Each row is a point. Two turns around zero, p and q, are shown by what they do to some points. Where does a point land after both, in the order given? Backwards means that the second turn is done in reverse. Each puzzle has new turns, and all numbers are rounded.

Turn p:
-0.20; +0.10; +0.44 -> +0.02; +0.26; +0.42
-0.05; -0.49; -0.20 -> -0.25; -0.47; +0.00
+0.03; +0.51; +0.01 -> +0.16; +0.45; -0.17
+0.21; -0.50; +0.04 -> +0.07; -0.52; +0.14
+0.01; +0.39; -0.29 -> +0.00; +0.29; -0.39
Turn q:
-0.11; +0.39; +0.36 -> -0.05; +0.13; +0.52
-0.08; -0.57; -0.12 -> +0.00; -0.45; -0.38
-0.32; +0.10; -0.10 -> -0.35; +0.01; +0.04
+0.51; +0.07; -0.14 -> +0.40; +0.30; -0.19
Where do these land?
p, then q: +0.15; -0.30; +0.45 -> +0.42; -0.30; +0.21
q, then p: +0.12; -0.16; -0.18 -> -0.04; -0.10; -0.25
p, then q: +0.15; +0.42; -0.08 -> +0.04; +0.44; -0.10
p, then q: +0.12; -0.28; -0.08 -> +0.06; -0.26; -0.17
q, then p backwards: +0.29; +0.18; +0.13 -> +0.13; +0.20; +0.27
p, then q: -0.83; +0.14; -0.23 -> -0.79; +0.04; +0.36

Turn p:
+0.26; +0.28; -0.36; +0.22; -0.12; -0.05 -> +0.35; +0.45; -0.13; -0.02; -0.01; -0.05
+0.17; +0.33; +0.56; +0.04; -0.34; +0.24 -> -0.21; +0.25; +0.61; -0.17; -0.33; -0.11
+0.20; +0.22; +0.01; +0.34; -0.19; -0.61 -> +0.24; +0.36; +0.14; +0.49; +0.13; -0.38
-0.25; -0.37; -0.07; +0.14; +0.31; +0.22 -> -0.08; -0.29; -0.18; +0.10; +0.06; +0.49
+0.36; +0.00; -0.09; +0.15; -0.23; -0.41 -> +0.39; +0.14; +0.05; +0.29; -0.07; -0.35
-0.44; -0.22; -0.15; -0.17; +0.09; +0.09 -> -0.31; -0.24; -0.37; -0.02; +0.05; +0.14
-0.02; +0.35; +0.48; -0.31; -0.54; +0.48 -> -0.47; +0.19; +0.40; -0.49; -0.53; -0.20
-0.12; -0.56; -0.17; -0.26; +0.34; +0.09 -> +0.06; -0.62; -0.32; -0.05; +0.09; +0.23
-0.16; -0.03; -0.22; -0.15; +0.68; -0.06 -> +0.04; -0.24; -0.22; -0.13; +0.62; +0.24
Turn q:
+0.21; -0.32; -0.44; -0.22; +0.12; -0.13 -> -0.10; +0.05; -0.63; -0.05; +0.05; +0.05
+0.05; -0.08; -0.02; -0.22; +0.68; +0.45 -> +0.09; +0.20; -0.08; -0.09; +0.44; +0.68
-0.43; +0.20; +0.07; +0.39; -0.23; -0.07 -> -0.30; -0.10; +0.45; +0.26; -0.21; -0.17
-0.10; +0.51; +0.47; -0.54; +0.04; +0.04 -> +0.26; +0.51; +0.46; -0.41; +0.21; -0.16
+0.23; -0.30; +0.08; -0.04; -0.13; -0.42 -> +0.04; -0.31; -0.29; -0.16; +0.07; -0.36
-0.31; +0.17; +0.23; +0.23; -0.41; +0.30 -> -0.05; -0.07; +0.54; +0.00; -0.44; +0.05
+0.36; -0.18; -0.38; +0.40; -0.07; -0.16 -> +0.07; -0.29; -0.44; +0.44; -0.14; -0.08
Where do these land?
p, then q backwards: -0.13; +0.22; -0.02; +0.45; -0.30; +0.31 -> -0.22; +0.27; -0.38; -0.18; -0.09; +0.39
p, then q: +0.03; -0.03; -0.12; +0.02; +0.12; +0.09 -> +0.08; +0.07; -0.09; -0.01; -0.02; +0.14
p, then q backwards: -0.31; -0.56; +0.03; -0.68; +0.01; -0.09 -> +0.02; -0.75; +0.04; +0.31; -0.21; -0.42
q, then p backwards: -0.21; +0.24; +0.03; -0.32; +0.06; +0.00 -> +0.02; +0.44; +0.05; +0.05; -0.03; +0.07
q, then p: +0.18; +0.15; -0.06; -0.21; -0.14; -0.32 -> +0.18; +0.13; -0.09; +0.10; +0.23; -0.32
q, then p: +0.01; +0.68; -0.06; +0.61; +0.59; -0.62 -> +0.19; +0.26; +0.42; +0.76; +0.67; +0.51
p, then q: -0.08; -0.25; -0.38; +0.21; -0.27; +0.56 -> +0.08; +0.28; -0.13; +0.00; -0.72; +0.17
q, then p: +0.20; -0.25; +0.38; +0.01; +0.04; -0.35 -> +0.25; -0.49; -0.07; +0.11; +0.21; -0.11
p, then q: +0.31; -0.20; +0.20; -0.09; -0.11; +0.41 -> +0.22; -0.11; +0.00; -0.47; -0.30; -0.04
